Rows are points. The last column is the point's height on a tilted bowl or saddle (a function of degree 2), plus a little noise. Along how many of its main directions does it bend up, bend down or stay straight?

Points, 18 rows:
2.66, 1.22, 0.51, 2.04
-1.65, 2.04, 0.53, 1.35
4.20, -1.36, -0.05, -0.56
1.37, 1.30, -1.33, 0.12
-0.70, 0.27, 1.79, 1.07
0.96, 0.96, 1.21, 2.25
2.18, 0.17, 0.58, 1.47
0.29, 0.51, 1.42, 1.82
1.31, 2.28, 0.21, 2.28
2.50, -1.62, -0.32, 0.14
-0.70, 0.55, 2.20, 1.18
0.14, 2.93, 0.09, 2.32
-0.26, -0.67, 0.22, 1.07
-0.76, -2.68, 0.43, 1.04
-2.87, -3.62, -0.33, 2.54
-0.80, -0.58, -3.42, 1.92
0.42, 0.52, -1.27, 0.62
-0.07, -1.47, -1.49, 1.49
Directions: 1 up, 1 down, 1 straight

Points:
1.04, 1.82, -2.00, 1.66, 1.07
-0.97, -0.47, -0.89, 0.18, -0.66
2.32, -2.44, 0.39, -1.50, 3.27
0.95, 2.65, -1.93, 0.80, 1.04
0.77, -1.87, 1.00, -0.32, 0.82
-1.04, -0.79, 2.25, -0.61, -0.02
2.65, -2.30, 1.64, 2.39, 2.63
-0.76, -2.30, 0.04, 1.37, -0.24
2.27, 1.61, -0.52, -0.99, 1.93
-3.10, 0.71, 1.65, 1.75, -0.67
1.97, -0.54, -1.75, -0.69, 1.85
0.69, 0.76, 0.85, -1.90, 0.97
-2.43, -1.14, 2.70, 0.58, -0.35
3.64, -1.43, 0.57, -2.36, 5.18
-1.04, 0.18, -0.32, -2.94, 0.75
0.59, 0.15, -2.32, 1.25, 0.58
-2.19, -1.52, 0.82, -0.09, -0.54
1.54, -1.40, 0.45, -0.75, 1.43
1.35, 0.39, -1.06, 0.73, 0.63
-2.11, 1.55, -0.38, 1.11, -0.81
1.50, 0.05, -1.54, 1.48, 1.03
-1.03, -2.19, 1.64, -0.12, 0.01
-0.23, -0.30, 2.74, 0.26, 0.12
-0.67, 1.81, 0.56, -2.56, 0.72
-4.31, -0.89, -0.34, 0.53, -0.12
Directions: 4 up, 0 down, 0 straight
